Each row is a point. The last column is the point's height on a tilted bowl or saddle (a function of degree 2), plus a little noise. Count its main directions that bend up, bend down and stay straight.
In the rows, zero is written as 128.

Points:
[[146 118  70  94]
 [157 168 159 120]
 [136 155 127  81]
 [176 143  86 102]
 [138  85 146 124]
 [201 141 104 143]
 [127 118 151 114]
 [164 132 127 107]
 [ 99 111  90  93]
 [122 135 127  87]
 [ 58 231 153 135]
 [182  88  63 158]
 [188 170 182 184]
 [103 163 106  64]
 [110 177  57  42]
 [ 76 143 115  99]
 [156 194 138  90]]
Directions: 2 up, 0 down, 1 straight

Points:
[[121 104 148 102 112 210 125]
 [119  52  78 177  84 185 133]
 [136 104  93 176 194 116 105]
 [112 136 148 140 116 126 123]
 [118 150 167 111 149 167 129]
 [202 104 192 180 135  84  12]
 [131 139 171 212 124 101  40]
 [170  63 142 140 157 116  97]
 [203 105 191 158  99 142  57]
 [149 114 113 141  47  99 124]
 [116  79 101 198 119 130 117]
 [117 181 102 131 146  93 100]
 [115 117 162  50  82 138 150]
 [ 80  80  57 151 180 162 114]
 [138 161 170 111  91 124 112]
 [122 107 161 195 131  97  68]
 [153  90  73 184 118  62 103]
 [ 76 170 117  74 179 133 121]
 [131 123  78  96 110 144 148]
 [149 179 173 137 109 129  90]
 [ 98 249  92 117 142 125  78]
 [111 184  94  94 115  87  96]
 [114  96 170 134 124 121 119]
 [108 175  92 203 152  96  76]
 [143 156 148 166 181 117  88]
 [ 61 149 159 180 167 114  67]
 [173 116 189 107  99 189  97]
 [115 164 116 175 168 130 110]
 [104 172  90  74 114 150 128]
 [119  79  98  99 147 153 141]
 [119  95  92  97 129 143 149]
 [147 110 115 108 109 188 141]
 [ 85  58 123 165 232 123  44]
 [ 81 186 149 155 138 165 107]
 [109 126 108 124 111 118 138]
 [138 130 124 130 152 158 136]
 [ 77 103 190 153  64 109  84]
 [135 130  12 100 187 134 107]
 [ 72 189 131 151 117 126  92]
 [ 94 198 111  68  65 117  90]
 [124  77  53 152 173  77  99]
 [109 132  92 116 116 232 120]]
Directions: 0 up, 4 down, 2 straight

Points, 74 rows:
[[ 90 134 141 169  62  92 111 151  99]
 [188 129 125  97  98 128 115 156 132]
 [174  46  84 156 125  77 124 164  60]
 [126 117  93 168 167 104 125 110 122]
 [170 110 156  85 150 120 141 104 156]
 [113 116 147 125 118 138 107  89 109]
 [116 124 128 125 138 119 198 111 116]
 [178  75  84 120 107 157 154 156 123]
 [171 145 121  62 136 118 132 145 155]
 [170 172 135 140 142 162 135 144 168]
 [180  92 146 149 114 125 177 117 122]
 [134 159 128 168 152 117 134 164 165]
 [110 108 100 146 147 157  69 166 139]
 [159 111 127  84 177 130 176 167 156]
 [154 130 137 176  97 147  88 144 139]
 [ 95 147 125 122 167 192 109 112  89]
 [113 158 135 149 106 117 115 115 113]
 [125 110  73  58 119 119  93 155  92]
 [137 103 112 125 126 158  79  75  78]
 [149 121 126 108  52 122 144 110 114]
 [ 94 146 146 151 164 119 137 124 159]
 [118 129 145  95 117 141 119 136 120]
 [129 103  76 128  96 140 115 133 109]
 [112 134 108 183 102 159 134  80  54]
 [153 114 101 150 147 136 158 103 110]
 [141  39 150 162 126 150 159 121  62]
 [169 112 179 152  96 115 116  79 139]
 [116 141 142 118 129  95 104  62 101]
 [117 113 140 120 114 112  93 130 127]
 [ 67 121 108 115 128 139 164 117  96]
 [136 120 169 130 158 125 104 166 159]
 [148 195 127 162 131 104 160 108 134]
 [137 119 177 170  84 170 146  94 108]
 [109 139 138 124 137 101 151 114 149]
 [122  93 121  94 106 168 116 132 102]
 [ 96 117  95 147 141  83  98  98 113]
 [143 101 142 126 141 180 182  87  62]
 [ 79 110 183 121 160 177 147  67  42]
 [193 128  66  66 165 115 191 140 228]
 [129  91 125 187  91  91 139 122  79]
 [166 158  98 148 118 156 149 106 111]
 [124 118 127 136  50 136 168 148  75]
 [100  77 157  91 160 109 143  83 114]
 [243 108 136 103 137 164 115 112 195]
 [127 156 149 106 162  86 148 119 201]
 [132 199 114 113 121 156 144 107  85]
 [121 112 112 136 158 140  76 109 106]
 [108  98 133 121 127 134  57 117 108]
 [159  78  72 126  87 129 130 101 110]
 [153 133 116 140 156 105 156 158 164]
 [144 166 179 146 123 102  95  95 155]
 [140 123  89  76 116  97 118 139 125]
 [ 73 118 127 116 150 128 119 127 133]
 [121 141 104 133 145 156  93 136 128]
 [187  97 169 114 120  92  97 139 137]
 [139  53 124 124 112 149  91 121 106]
 [ 65 140 187 115 131 220 133 139  57]
 [174 150 124 119  90  99 125 139 125]
 [101 102 142 119  98 138 185  60  65]
 [138 110 173 146 131 120 103 124 148]
 [190 116 150  97 162  83 149 131 201]
 [134 131 150 155   7 150 149  74  68]
 [117  93 124 136  72 131  89 146 119]
 [170 124 136 197 137 115 178 120 104]
 [194 138 153 123 104 103 170 125 176]
 [133 129 106 141 152 103  58 152 122]
 [137  59 115 189  81 119 177 101  44]
 [144 104  87 123 165 152 108 140 121]
 [111  83 126 110 109 168 124 141 102]
 [207 173 114 148 129  78 136 130 168]
 [103  97 116 133 154 148 141  91  79]
 [111 130 143 101 145 114 120 110 138]
 [160 159 121 105 120 166 103  98 106]
 [ 89 157 135 107 117 193  82 147  94]]
Directions: 4 up, 4 down, 0 straight

Points:
[[143 160 139  82 107 120 148  90 115]
 [144 149 107 149 185 154  69 149 163]
 [123 134 145 118 124 143  91  98 140]
 [114 130  97 144  83 189 137 153 126]
 [ 74 124  32 143 112 157  73 161 144]
 [119 134 140 121 108 170 126 114 125]
 [128  72 157 109 141 164 192  70  62]
 [144  99 147 152 206 115 117 104 108]
 [151  54  89 107 125 165  90 109 130]
 [177 154 179  84  22 112 154 122  46]
 [120 123 150 156 143 130  99 132 135]
 [102 181  92  91  65 185 133 136 113]
 [ 73 166  96 131 137 114 158 145 137]
 [104 101 158 165 104 163 106 144 115]
 [135 196  75 141 181 106  98 129 154]
 [141 116 135 125 138 121 135 130 137]
 [199  77  91 147  97 169 149 130 139]
 [135 203 174 186 149 160 156  72  79]
 [169  86 153 140  97 164 167 118 108]
 [153  92 246 131  61  68 171 148   7]
 [115 130 143 114  79 125 144 124 116]
 [120  95 153 144  83 107 127 157 110]
 [ 65 148 113 175 122 131 130 149 117]
 [117 177 141 116 109 103 105 175 118]
 [136 163 128 138  80 138  96 112 122]
 [139 121 180 138 146 126 102 174 117]
 [ 48  97 171 150 161  86 162 149  95]
 [ 89 115 137 179 153 149 170 154 102]
 [132  45  80 131 118 128 168 138 146]
 [140 179 168 123 194  81 148 106 106]
 [ 58 179 105 110  82 198 195 125  72]
 [126 185 174 131  94 104 114  80  96]
 [ 72 168 149 244  40 163  96  74  26]
 [154 144 118 149 168 203 105 142 140]
 [148 109  84 143 144  61 146 121 118]
 [101 189 173 124 157  77 111  56 124]
 [127 190 195 182 129  70 177 138  52]
 [159  13 164 115 106  96 121 133  75]
 [161 125 188 179 136 149  93 135 110]
 [ 89 147 127 204 162  87  67 188 108]
 [103 180 121 152 108 187 155 177 104]
 [ 93 150 126 142 150 114 137  89 131]
 [ 47 186 145 159 101 127 108 108 116]
 [170 129  88 120 126 119 133 109 140]
 [101 182 110 121 142 146  85 120 162]
 [167 113 137 128 138 120  82 170 138]
 [126 130 182 109 140  78  72  99 107]
 [157 126  59  89 108 155 154 146 165]
 [209  91 148 230 147 116  99  99  87]
 [ 91  74 210  58 106 149 115 171 107]
 [112  96  87 224 124 131 109 153 105]
 [125 145  62 172 138 160 112 167 141]
 [114 183 124  98 180  90 155 137 134]
 [121 131 153 118 114 131 157 150 131]
 [137  88 110 148 132 156 127 134 139]
 [130 221 165  89 159 155  85 167 117]
 [100  67 142 153 121 182 108   7  24]
 [211 154 124 109 148  56  95 132  85]
 [143  70  78 134 126 100 206  99 130]
 [102 122  94 166 156 175 157 204 129]
 [163 131  74 119 119 141 240 137 181]
 [125 115 132 101 140  98 199 127 145]
 [104 109 121 116 144 142 152  80 115]
 [ 80 112 109 144 116 132 172 111 118]
 [134 198 155  98 125 136 143 159 118]
 [223  85 142 134 137 174 171 125 132]
 [126 163 127  50 104 104 141 148 134]
 [ 31 161  98 120 156  47 166 142 130]
 [125 163 166 158 150 135 102 196 111]
 [113 119 116 157 118 139 132 197 138]
 [132 149 182  94 132 104  72 107 120]
 [133 136 120 117 173 104 173 136 143]]
Directions: 1 up, 5 down, 2 straight

Points (71 x 9):
[[ 80 131 137 145 153  77 147 179 124]
 [136 128 141  73 143 180  93 146 129]
 [181 162  91 192  85 123 192 146  82]
 [136 130  91 168 118 125  94  48 137]
 [168 143 108 128 127 128 122 161 109]
 [120 181 147 142 107 184 167 181  31]
 [ 96 145 161 161 114 149  90 156 114]
 [109 132 159  80 166  86  83 120 145]
 [ 99 124  58  74  79 214 231 157  84]
 [174 183  94 125 143 189  56 125 109]
 [177 203 153  82  77 135  98 146  49]
 [187 201 186 103  93 122 173 102  88]
 [141  71 117 173 104  82 187 134 158]
 [ 99 133 144 130 107  80  53 111 104]
 [107 120  99  92 145 188  64  99 174]
 [ 86 136 136 160 101  60 101 149 109]
 [129 162 139 106 153 132 200 126  81]
 [114 172 145 155 107 153 145 120  89]
 [151  69 131 134 159 135 112 136 143]
 [134  78 161 109  57 132 180 173 118]
 [168 126 128 119 181  50 163 152 124]
 [185 178 160  58 133 134 131 116 101]
 [156 175 132 236 101  80 193 114 104]
 [182 190 181 116 156 120 128 158  81]
 [ 20 123 114 158 156 157 101 114 115]
 [ 65  79 159  98  60 161 145 142 136]
 [123  72 176 126 230 133 173 146  71]
 [102 165 134 127 152 112 122  68 118]
 [117 149 110 179  59  92  96 173  77]
 [ 83  68 138 121 172 123 167 180 131]
 [131  99 116 180  50 128 147 111 146]
 [ 98 116 108  71  91 190 111 161 128]
 [134 159 175 152 156 151  98 145 117]
 [138 160  91 127 129 124  55 230 125]
 [ 78 181 108 127 232 158 218 106  50]
 [ 91  88  98  99 101 129 147 153 148]
 [148 209 120  95 205 184  80 108 129]
 [146  98 166 118 134 140 130 118 127]
 [156 153 105 161 142  85 167 108 110]
 [ 96 134 137 128 156 193 113  93 146]
 [ 85 145 148 113  47 120 156 142  90]
 [103 180  71 101 103 113 177  82 128]
 [140 123 162 175  81 145 113 142 120]
 [118 141 185 138 145 136  82 120 127]
 [123 123 115 135 114  83  93 152 130]
 [ 94 137 135 116 183  84 171 185 114]
 [ 95 138 124  97  79  92 117 110 128]
 [ 94 149 142  75 135 249 135 152 108]
 [146 210  99 135  85 156 108 185   7]
 [ 59 152 115 131 105 131 171 146  79]
 [122 136 167 117 160 163 191 143  77]
 [107 154  57 201 131  78  76 118  69]
 [139 109  79 160 135  64 129 142 142]
 [135 126 175 188  59 201  92 143 114]
 [154 114 170 103 111 194 156  98 120]
 [ 83 165 171  95 101 100  94 134 118]
 [108  98 133  63 104 150 149 189 120]
 [108 126 123 182 124 131 119 113 119]
 [131 138 153 127  71 154 157  86 133]
 [133 109 140 186  96 128 100  60 140]
 [196 148 124 139 131  95 162 137 108]
 [154 121 108 194  92 114 152 157 126]
 [ 90 141  99 152 113  85 130 109 101]
 [156  99 130 125 105 111 143 171 131]
 [168  62 115 192 115 154 132 148 175]
 [152  52 130  51 147 105 126 133 158]
 [137  20 199 100 102  67  99 131 155]
 [151 155 204 139 142  93 140 119 122]
 [175 103 136 145 124 102 178 104 136]
 [138 164 170 181 104  42 128 149 130]
 [ 95 152 144 196  99 135 100 197 102]]
Directions: 4 up, 3 down, 1 straight

Points (76 x 9):
[[148 172 144 146 135 107 118  96 138]
 [ 52  40 123 128  91 137 138 129 136]
 [116 122 150  86 184 111  90 117 133]
 [126 120 203 217 105 131 101  93 115]
 [184 195 143  88 167  87  96  32 215]
 [120  93 150 103  86 187 156  96 176]
 [102 105  93 204 124 133  93 132 124]
 [223 144 138 140 164 162 166 141 202]
 [104  76  68 158 168 193 144 154 144]
 [146  68 135  97 206 121  26 127 152]
 [128 157 196 145 113  91 154  92 122]
 [132  96  82 151  78 107  75 114 149]
 [ 98 115 144 121  99 190  59  63 158]
 [114 108 117 152 100 108 124 112 131]
 [121 103 129 167 127 180 126 102 133]
 [ 99 194 190  67 121  64  90 120 127]
 [ 63 121  72 184 133 122 159 105 142]
 [123  77  77 159 145  78  75  87 150]
 [156 146  80 125  96 126  93 134 142]
 [ 69 152  56  89 115 129 173  99 201]
 [130 129 131 113  96 114 126 144 138]
 [ 89 186 179 172 124  24 110 163 106]
 [159 152  85 172 173 129 106 122 146]
 [125 199 146 147 142 119 111 187 131]
 [106 178  94 144 134 123 192 123 173]
 [149 122 113 150  49  93  89 128 143]
 [136 100 105  88  92  89 101  51 157]
 [154 103 135  82 197 141 127 140 166]
 [177 132  99  74 107  45 115 162 186]
 [116 104 152 156 129  78  96  58 115]
 [152  64 159  79 117  84 177  99 149]
 [ 67 175 156  98 159  61 132 121 105]
 [131 167 129  98 156 118 194 110 189]
 [109 110 109  91 107  51 114 150 148]
 [116 115  91 109 117  92 206  89 190]
 [151  81 220 177 195 195  95  44 150]
 [103 175 133 127 115 163 127 128 136]
 [154 123 115 131  97 126  76  83 137]
 [157 150  40 143 135 195 169 120 208]
 [126 135 173 161 104  92 108 130 109]
 [100 123  96 165 118 165 133 140 136]
 [ 74 124 147 110 158 146 126 107 113]
 [139  73 130 135  45 107 159  68 176]
 [129 107  85 193 110 139 144 129 154]
 [186  99 120 156  64 105  70  54 156]
 [141 173 101 143 140 115 105  68 153]
 [ 75  75 150  63 164 184  84 112 154]
 [166 173 148 150 111 162 180 139 182]
 [148  95 151 204  85 216 127  84 176]
 [117 153 153 176  83  82 169  74 147]
 [156 165 145  87 144 102  73  95 154]
 [ 43  85 103 155 159  80 106 167  96]
 [ 73 168 126 113 129  76 119 154 120]
 [190 145 111 178 115 229 150  88 198]
 [ 98 231 174  89  46 170 144  89 181]
 [149 156 196 137 153 218 239  67 249]
 [137  77 115 128 120 160 179 107 165]
 [115 151 179 108 169  78 105 108 116]
 [165  44 158 156 178 107 109 175 116]
 [100 135 108 170 143 150  90 118 112]
 [134  52 150  96  86 133 133 110 143]
 [128 116 221 149 149 120 153 136 102]
 [109 146 152 127 156 116  28 215 130]
 [101  89 107 107  79  98  91 121 139]
 [199  98 129 142 171 125 164 131 171]
 [112 155 176  28  52 133 177 120 200]
 [161 175 136 154  68 148 154 132 162]
 [123 149 178 164  80 139  91 203 128]
 [125 110 152 191 182 201 100 175 101]
 [179  94 124 227 149 129 102 107 142]
 [169  81  94 136 109 154 107 160 147]
 [123  70 135  90 120 135 122 177 143]
 [115 110 104  71 122 102 236  88 214]
 [135 143  79 108  99 148 140 108 171]
 [121 228  99  84  98 100 129 128 166]
 [ 97 136 105 142  84  88 115 132 135]]
Directions: 5 up, 1 down, 2 straight

Points, 62 rows:
[[108 141 131  70  86 118 112 102  90]
 [124 123 147 156 134 133 151  56 100]
 [135 159 102 186 119 126 160 106 103]
 [110 110  90 133 127 140 120  99 102]
 [ 57 126 146 176 164  77 108  84  74]
 [ 76 159  81 116 137 105 102 155  96]
 [ 89  61 123 165 131 133 109  90  83]
 [143 110  75 109  58 213 114  84  56]
 [ 95 147 179  87  94 161 104 105  97]
 [196 142 111 145 123  88  63 168 100]
 [ 98 191 105 108 152 178 140 168 127]
 [142 172 100 138 124 183  81  33  68]
 [142 145  73 158 107 125 186  95  89]
 [ 54 159 144 158 129 210  62  79  56]
 [106  92 122 153  85 123 149 146 105]
 [ 92 109 184 125 103 185 182 116 106]
 [139  86  90  45 128 171 196 181 101]
 [ 87 100 159  90  90 104 185 160 110]
 [ 87 114  69 162 117  99 112  53  52]
 [110 112 125 111 107 168  97 133 111]
 [ 82 138 109 127  72 126 111  93  75]
 [ 60  79 156  83 137 137 101  98  87]
 [101 134 156  73 141 191 107 103 108]
 [153  67  87 138 148 130 113 141 107]
 [ 52 112  93 161 183 101  29 128  54]
 [ 56 170 110 163 110 153  70 155  78]
 [203  81  99  77 190 110 203 146 100]
 [ 73 141 105 139 145  97 181  77  83]
 [201 156  44 123  90 210  90  90  60]
 [ 60 150 144  90 109 160 119  80  81]
 [101 147 143 143 101 109 130 168 120]
 [135 146 159 123 193 185 113 121 135]
 [212 151 180 116 177  83 166 164 131]
 [212 182 139 122 119 142 114 159 130]
 [160  87 194  91 107 101 143 177 125]
 [141 151  91 148 114  98 181 129 107]
 [101 162 187  80 179 205 203 132 115]
 [188 173  33  95  62 154 142 185  75]
 [106  87 105  95  62  99  71 146  67]
 [160 114  92 186 113  86  96 135  89]
 [134 166 123 113 202 123 152 124 132]
 [159 159 142 163  88 125 124 134 117]
 [ 85 128 145 128  83 129  55  97  68]
 [132 158  97  93 160 240 125 132 117]
 [130 165  94 184 166 173 121 102 108]
 [ 94 150 131 150 156 108  78 161 112]
 [ 98 148 144 191 190 122 155 175 120]
 [170  85 100  91  88 128  74 159  87]
 [ 59 165 113  36 162 144 168 167 101]
 [ 61 132  52  92 137  92 137  59  45]
 [136 194 110 143  96 165  80 130  99]
 [148  87 190 174 131 107 181 130 115]
 [ 63  89 131 197  42 129 131 138  55]
 [131 117 176  95 128  87  98 118 112]
 [ 89 105 127 157 190 103  96 141 111]
 [173 192 109 122 135 119 164 150 128]
 [117 105  44  97 139 220 188 198  91]
 [ 48 120  97 108 150 133 133 111  93]
 [135 182  79 166 124 108 190  99  87]
 [179 150 161  62 136 179 141 132 129]
 [184  93 210 128 140 145 168 150 130]
 [134 109 136 125  64 144 194  80  85]]
Directions: 0 up, 8 down, 0 straight

Points (64 x 9):
[[173 129  51  78 113  27 141 128  77]
 [100 105 150 105 152 160 137  87 106]
 [101 117 131 116 133 137 167 104 122]
 [123 163 156 117 118 156 172  66 126]
 [109 183 100 145 135 146 133  98 119]
 [118 136 120  77 138 135 116  94 114]
 [110 116 135 167 114 104 166  41 115]
 [ 88  87 131 142 155 109 160 129 108]
 [199  80  76 138  21  71  95 114  61]
 [127 141 169  78 114 136 185 209  86]
 [126  78 118 108 114 123 171 144 123]
 [114  57 188 127 106 199  63 119  34]
 [137 146 154 124 121  87 151 143 115]
 [ 68   7 156 110  89  56 117 147  54]
 [ 91 117  85 180 142 220 123 231  69]
 [165 168 141 150  69 162 166 115 138]
 [224 150 116 124 151 120 173 134 133]
 [127 173 111 142 225  91 174 133  84]
 [ 98  99 153 216 101  74  53 111  45]
 [139 138 180 119  67 173 153 108 114]
 [186 137 202  81  76 134  89 159  84]
 [ 93 128  43  79 148 125 123 124  87]
 [154 139 167 137 119  85 118 171  94]
 [122 169  85 124 123 144  73 123 106]
 [116 141 127  83 165 110 173  75 117]
 [ 75 143 131 121 179 124 112  39  80]
 [121 145 168 108 214 114  89 101  86]
 [149 139 156 103 144 122 122 124 121]
 [116 204 169 135  75 167 115 160 100]
 [141 135 101  99 122 181 118  67 120]
 [101 159 105 101 142 156 152 147 113]
 [103  66 121 130 145 132 106 124  90]
 [122  93 153 200 212 146 159 122  98]
 [104 126 168  67  77 140 223 148 100]
 [120 175  85 213  33 100 166  70 105]
 [133 154  87 100 160  91  74 104  93]
 [ 82 176 111  80 204 121 191 114  76]
 [ 79 114 158  60 181  49 111 162  47]
 [110 154 130 119 114 164 168 138 126]
 [135 118 112 138 133 163  94 169  99]
 [149 165 170 101 115 108 143 131 121]
 [ 87 135 151 127  72 123 183 153 110]
 [ 81  94 155 158 115  81 143 165  88]
 [168 145 153 111 139 106 214 177 111]
 [111 162 109  76 130  31  85 149  63]
 [118 216 158  97 110 133 108 135 107]
 [114 136 130  85 104 199 124 152 107]
 [ 98 141 122  87 164 110  97  97  93]
 [103  69 167 152 116 122 108 177  73]
 [167 103 167 127 136  94  71 126  87]
 [172 203 105 111 135  91  98  70 123]
 [ 74 163 133 168  82 189 105 110  90]
 [105 125 118 161 134 178 145 112 119]
 [ 78 135 120 112 143 129 127 160  89]
 [126  80 150 130  96  72  54 152  54]
 [230 162 201 118  82 111 160 105 112]
 [161 188 149 104 162 113 153 113 128]
 [138 104 141 235 135  91 146 129 102]
 [ 72 147 153  91 175 147 130  97  84]
 [ 96 199 101 159 145 110 148 130 103]
 [141 109  78  85 169 120  75  84  87]
 [126 105 146 183 190  87 160 129 104]
 [133  96 170 147  82 162  55  78  63]
 [143 168 147 164 114  84  56  92  89]]
Directions: 0 up, 6 down, 2 straight

Points (61 x 9):
[[100 112 104  84 153  66 138 126 174]
 [ 56 153 125 106 185  90 121 142 190]
 [100 105 146 129 112  87  54 167 207]
 [121 232 167 168 169 140 103 122 163]
 [191  91 169 163 119 165 152 147 182]
 [129 145 138  65  96 118  99 140 145]
 [116 118  64 116 114  75  68 163 214]
 [107 130  89 114 167 160 134 136 146]
 [114 104  97 141 158 155  79 135 162]
 [112  94 123 117  69 187 164 113 123]
 [130 172 118 175 121 100 109 124 139]
 [147 160 165 153 134 148  93 168 176]
 [114 187 128 122 121 136 150 193 200]
 [102 138  96 113 158 141 146 108 142]
 [138 146 179 172 112 169 157 214 234]
 [131 101 125 144  99 122 146 153 149]
 [132 163 117 120 150 119 138  96 115]
 [132  84 162 120  82 156 143 115 118]
 [131 124 120  85 144 130 159 177 153]
 [179 140 124  93 143 117  84  51  79]
 [101 103 154 123 140 137 106 100 130]
 [ 81 133 123  87 130 123  99 198 188]
 [116 143 141 118 134 163 191 109 138]
 [112 161 106 159 121 166  76 181 209]
 [135 141 154 145 143  94 118 108 118]
 [147 163 153  96 163 136 159 137 141]
 [138  96 117 148 115 116 147 148 146]
 [106 174 135 131  98 128 149 102 123]
 [193 113 121 151 121 156 174 165 166]
 [185 128 154  76 124 185 179 144 178]
 [ 85 119 165  88 110 249 123 172 153]
 [154  88 182 124 158 155 134 133 156]
 [144 104 119 159  59 139 224  92 190]
 [135 157 118  65  82 162  87 119 136]
 [ 94 101 119 148 141  93 120 102 152]
 [137 123 109  87 124 172 122 145 147]
 [131 131  99 124 159 145  81 116 147]
 [ 98 137 145 165 192 167 157 170 155]
 [147 166 102 134 107 142 141 107 124]
 [ 75 101 122 152 167 119 111 160 158]
 [ 79 123 164 101  83 146 215 142 131]
 [171  79 108 129 126 144 118 156 150]
 [119 176 167 100 139  83 143 165 174]
 [116  98  66 116 132 119 133 161 151]
 [103 167 132 169 124 145 116 108 146]
 [152 136 110 169 163  96 150 109 111]
 [119 106 102 105  87 100  89  83 131]
 [119 130 147 112 171 103 103 115 142]
 [148 113  85  88 119 150 153 114 142]
 [106 167 156  88 107 144 107 108 112]
 [177  99 166  88 131 137 104 159 169]
 [129 124 187 147  74 146 107  87  93]
 [107  73  98 113 100  94 140  93 153]
 [138  92 130 123 117 113 207  79 152]
 [ 96 144 154 118 119 130  66 137 158]
 [169 110  92  93 175 155 127 165 148]
 [ 83 151 115 101 187  61 142 100 179]
 [114 131 150 173  98 147 125 168 177]
 [127 189 178  71 126 111  97  70  74]
 [ 94  76 147 150 104 133 133 136 140]
 [ 92 183  66 162 183 134 119 170 183]]
Directions: 6 up, 2 down, 0 straight
